Each row of a before or after table is a point. One or more steps were done to the points. Then noise was added and the rows were shuffled. The steps act on how far a point lies along the listed directions, d1 being the first. Name the steps. A step turns or swaps two directions, mirrors them in a line or flattens them onto one, adds a multiple of one to another, or multiplies one. Angles are multiples of 10 degrees, from the lower direction toward the higher: turns from -170 to 170, lines from 10 to 170 but not 90. Use the fewest steps. Two steps may share a direction if one is a turn and the other turns, adds or multiplies; they go together, in the order done. Otherwise the lowest direction goes first.

Directions:
(1): [ 40 -11]
(2): [-11 -40]
Before (12 x 2):
[[-37 -27]
 [ 33 -36]
 [ -8  21]
 [ 39  24]
 [-18  22]
 [ 24   0]
 [ 46   2]
 [ 41 -21]
 [-25  52]
 [-28  31]
 [-16  28]
 [ 35  26]]
After (12 x 2):
[[-29 -36]
 [-44  23]
 [-24 -35]
 [ 25 -21]
 [ 41 -41]
 [ 25 -14]
 [ 26  38]
 [-45   7]
 [-42 -18]
 [-24  -8]
 [ 16 -17]
 [ 37 -19]]
Steps: turn d1 and d2 by 160 degrees

Directions:
(1): [58 10  1 -2]
(2): [  2 -26   8 -52]
(3): [  7 -33 -47   9]
(4): [  7 -40  34  26]
Before (8 x 4):
[[ -1  -9 -17  -7]
 [ 35  39 -19  -7]
 [ 22  14  52  41]
 [ -2  10 -27   5]
 [ -9  -9  31  24]
 [-12   7  -6 -21]
 [  4  -5 -16   0]
 [ 13 -18 -14  -3]]
After (8 x 4):
[[ 31 -33 -23 -16]
 [ 14 -21 -28 -19]
 [-14  -7  -1 -46]
 [ 27  58  -9  11]
 [-22   6  37  46]
 [-15  64  75  96]
 [ 11  14 -42  30]
 [ 16  -9 -27   1]]
Steps: multiply d3 by 2; turn d1 and d3 by -20 degrees; multiply d2 by 3

Directions:
(1): [ 27 -49  -6 -38 -24   7]
(2): [  2 -10  14  24 -35 -55]
(3): [44 -5 48 21 19 12]
(4): [-46 -45  24   8  22   2]
(5): [-20  14  30   1 -49  36]
(6): [ -8  23  34 -52  11 -26]
Before (12 x 6):
[[ 26   9   9 -15 -28   1]
 [ 13   1  12  -4  45 -32]
 [ 15 -13  -5 -11 -30  -6]
 [ -9  21   2  -9 -20 -46]
 [ 20  10 -11   8  20 -19]
 [ -5  17  -8 -11  18 -12]
 [ 14   9  -5  23  30   7]
 [  3 -13 -10 -26 -48  -5]
 [ 13   9 -27   1  18   6]
 [ -1   6  16  11  25 -16]
 [ -1 -11 -15  -6 -15 -27]
 [  2  18 -12   2   7 -34]]
After (12 x 6):
[[ 35 -25  10   8  41 -32]
 [ 14  19  58 -93 -18 -18]
 [ -4   7   7 -53  10  -5]
 [ -1  20 -17  18 -11  -9]
 [ 20  -6  -9  14 -11  -2]
 [  5  29  17  -5 -40  49]
 [-18  43  29 -70  -8  29]
 [ -2  20   0 -20  -9  39]
 [ 23 -35  -4  19  18 -21]
 [ 11  10  17 -44  -6 -25]
 [  3  16  26 -35   5 -37]
 [ 16 -24 -38  62 -10  -1]]
Steps: turn d1 and d2 by -110 degrees; turn d3 and d6 by -50 degrees; multiply d6 by 3; add -1.5 times d4 to d5
